Each row is a point. Examples show where two turns around zero, p and q, send a point. Write where each new point lands after one turn and then the other. Backwards means that the second turn is done in reverse. Each puzzle has new turns, and all numbers are rounded.

Turn p:
[-0.5,  2.6] -> [2.5, 0.9]
[-1.6, -2.6] -> [-2.8,  1.2]
[ 0.8, -3.8] -> [-3.6, -1.3]
[ 0.3, -2.1] -> [-2.0, -0.6]
[1.0, 5.9] -> [ 6.0, -0.1]
Turn q:
[-2.4, -3.6] -> [-0.8, -4.2]
[-2.6, -1.1] -> [-2.0, -2.0]
[3.0, 4.2] -> [1.2, 5.0]
[2.0, 0.5] -> [1.7, 1.2]
Where do these land?
q, then p: [0.6, 1.6] -> [1.7, 0.3]
p, then q: [ 2.9, -2.6] -> [-0.7, -3.8]
q, then p: [-1.2,  4.5] -> [3.2, 3.3]
q, then p backwards: [-2.3, -3.4] -> [ 3.9, -1.4]

Turn p:
[ 1.3, -0.4] -> [-0.4,  1.3]
[-7.2, -1.4] -> [ 5.3, -5.0]
[ 2.3, -0.3] -> [-1.1,  2.0]
[1.2, 2.0] -> [-2.3, -0.2]
[2.4, 0.1] -> [-1.5,  1.9]
Turn q:
[-0.2, -1.7] -> [-1.6,  0.6]
[-4.0, -0.8] -> [0.2, 4.1]
[4.2, 2.5] -> [ 1.4, -4.7]
Where do these land?
q, then p: [1.1, 2.1] -> [0.3, 2.4]
p, then q backwards: [ 0.2, -5.2] -> [-4.1,  3.2]
p, then q: [-1.2,  3.0] -> [-2.2,  2.4]

Turn p:
[ 1.0, -1.1,  2.9] -> [2.2, 1.1, 2.1]
[-2.3, -0.6, -4.2] -> [-1.5, -1.2, -4.4]
[-2.0, -0.1,  2.0] -> [ 2.1, -1.8,  0.6]
[ 0.3, -1.1, -7.1] -> [-3.9,  1.6, -5.8]
[ 1.1, -0.1,  3.4] -> [1.9, 0.6, 3.0]
[1.9, 2.9, 3.1] -> [-0.7, -0.3,  4.6]
Turn q:
[-1.6,  1.1,  6.6] -> [ 1.9,  6.4, -1.8]
[ 2.3,  1.2, -4.6] -> [-3.2, -4.2, -0.1]
[-1.2, -1.2, -1.6] -> [ 0.5, -1.1,  2.0]
[ 1.4, -2.1,  1.3] -> [ 2.4, -0.5, -1.5]
[ 1.3, -0.4,  3.0] -> [ 1.6,  1.6, -2.4]
[-2.3,  1.5, -4.7] -> [-3.2, -2.0,  3.9]
Where do these land?
p, then q: [ 4.4, -1.8,  0.8] -> [-3.5,  2.9, -1.6]
q, then p: [-0.4,  5.3, -2.7] -> [ 2.5, -5.1, -1.8]
p, then q backwards: [-3.3, -1.3,  0.6] -> [ 2.2, -2.8,  0.1]
p, then q: [-2.7,  1.8,  2.1] -> [ 3.6, -0.8, -1.0]
q, then p backwards: [ 2.1, -4.0, -0.8] -> [-4.2, -0.8,  1.7]

Turn p:
[-3.0,  1.9,  3.3, -1.6] -> [-3.8,  2.0, -0.3, -2.8]
[-2.5, -2.3, -0.1, -0.1] -> [-0.1,  2.3,  2.5,  0.4]
[-3.9, -0.1,  4.7, -0.6] -> [-4.9,  3.5,  0.6, -0.9]
[-1.7,  0.4, -3.2,  2.0] -> [ 0.9, -2.2,  3.4, -0.3]
[ 6.0,  0.1, -3.2, -1.5] -> [ 5.4, -2.4, -3.7,  0.7]
[ 5.1,  0.0, -1.4,  1.9] -> [ 2.4, -3.2, -2.6,  2.9]
Turn q:
[-0.5,  2.9,  1.1,  1.6] -> [-2.1, -1.0, -2.6,  0.5]
[ 2.5, -0.3, -4.0, -2.4] -> [ 3.7, -2.4,  1.6, -2.6]
[ 0.6, -6.1, -2.0,  2.8] -> [-1.6,  2.2,  6.0, -2.5]
[-3.6,  4.6,  2.3, -1.8] -> [ 0.5,  1.1, -6.1,  1.9]
[ 1.0, -1.1,  2.6, -0.1] -> [-0.5,  0.2,  1.2,  2.7]
Where do these land?
p, then q: [-0.6,  2.7,  0.6, -0.9] -> [ 2.5,  1.5, -0.2, -0.4]
p, then q: [-1.3, -1.9, -2.8,  3.0] -> [-2.9,  0.1,  1.6,  3.3]
p, then q: [-1.6,  2.4,  6.3,  1.7] -> [-0.1,  5.2, -3.8, -3.0]
p, then q: [ 1.9, -0.2, -0.6,  1.7] -> [-1.4,  0.1,  2.0, -0.8]
q, then p: [ 1.6, -3.0, -3.5, -5.5] -> [ 0.9, -0.1, -6.9,  2.3]

Turn p:
[4.4, 5.9, 0.1, 1.8] -> [ 3.8,  3.8, -5.1,  1.7]
[-6.2,  0.2, -1.4,  0.5] -> [-4.7,  2.5,  3.5,  0.6]
[1.9, 0.8, 2.3, 1.2] -> [ 0.8, -1.0, -2.6,  1.7]
[ 0.9,  1.8,  1.3, -2.3] -> [2.6, 0.2, 0.7, 1.9]
[-2.9, -2.7, -1.9,  0.8] -> [-3.4, -0.3,  1.9, -2.2]
[-1.7, -0.9, -0.3,  1.8] -> [-2.6,  0.1, -0.1, -0.4]
[ 3.5, -5.1, -0.1, -3.9] -> [ 3.5, -5.2,  1.8, -3.3]
Turn q:
[ 1.7,  8.1, -2.1,  0.6] -> [-5.1, -5.0, -0.2,  4.7]
[ 3.0, -3.7,  4.1, -1.1] -> [ 0.0,  5.3,  3.2, -1.5]
[-1.7, -3.9, -1.4,  1.9] -> [ 4.7,  0.1, -0.3, -1.2]
[-1.5, -0.2,  3.4, -0.7] -> [-1.4,  0.6,  0.8, -3.4]
[-1.0,  0.9, -2.2, -2.3] -> [-0.6, -0.2, -3.3,  0.8]
[-0.5, -1.2, -1.8,  1.6] -> [ 2.5, -0.9, -0.2,  0.6]
Where do these land?
p, then q: [-4.7,  3.9,  5.5,  2.9] -> [ 3.6, -7.5,  2.3, -1.5]
p, then q: [ 1.6, -3.7,  1.0,  0.0] -> [ 2.4,  3.1, -1.1, -0.7]
p, then q: [-1.8,  1.0, -4.5, -1.9] -> [-5.2,  0.2,  0.2, -1.1]
p, then q: [ 2.3, -0.7, -1.3,  1.2] -> [-0.1,  1.3, -2.2,  1.6]
p, then q: [ 2.6, -0.5, -0.8, -2.3] -> [-0.8,  2.9,  0.9,  1.7]
